Each wall is flat, endless, passes through zero and stands at right angles to its row. A trip goes straight from one point to another. List the walls that it crosses, first one first.

Walls:
(1): [-1.2 -2.5 -7.3]
(2): [-5.4  1.1 -3.7]
(3): [-3.4 -2.8  2.8]
Trips:
[ 7.7  5.0 -0.7] to [-2.1  3.3  3.0] => 3, 2
[ 4.1 -0.9  3.7] to [4.9 1.9 4.2] => none
[-0.9  4.2 -4.0] to [-7.2  0.0 -1.9] => 3
[ 0.4 -3.6 -3.8] to [4.2 0.2 1.5] => 2, 1
[ 4.0 -4.7 -6.0] to [ 0.2 -3.0 -0.4] => 3
[ 4.6  2.0 -4.9] to [-5.7  0.2 -6.4] => 2, 3
[-2.0  0.1  1.2] to [-6.1 -1.8 -1.4] => 1
[ 2.4  5.4 -5.1] to [-2.6  6.9 -0.4] => 1
[4.9 2.6 6.3] to [ 1.9 -8.5 -0.6] => 3, 1
[ 1.3  0.0 -3.5] to [-3.4 -0.7  7.9] => 3, 1, 2

Walls:
(1): [ 3.4  3.7  7.7  2.0  1.4  1.6  0.4 -5.0  0.8 12.1  1.6  2.3]
(2): [ -3.6  -4.2 -10.8  -2.2  -7.0  -2.1   5.2  -0.8   4.4  -4.4  -1.8  -3.0]
(3): [ 2.0  3.3  7.3  1.5 -4.2  3.9 -3.9 -2.8 -1.5  1.1  4.9 -3.6]
(4): [-2.2 -4.0 -1.6  4.6 -1.9  4.3 -4.3 -2.3 -0.1 -1.8 -4.2  1.2]
(5): [ 1.1  2.3 -1.7 -3.8 -2.4  5.9  1.1  4.4  0.7  2.4 -2.6  5.0]
Trips:
[-6.9  4.8 -0.8 -2.9  3.3 -0.7 -2.7 -5.3  5.6  4.3 -7.1  0.1] to [-0.1 -3.1 -1.2 -4.4  1.6 -0.5 -5.1  7.1 -4.2  2.2 -2.2  3.1] => 2, 1
[-5.4 -0.4  7.2 -0.4  0.5 -0.8  6.7 -1.9 -1.6  4.8 -1.6 -1.0] to [-1.5 -1.5  1.7  2.1  2.7 -2.0  3.4  3.3 -1.0  2.5 -3.6 -2.4] => 3
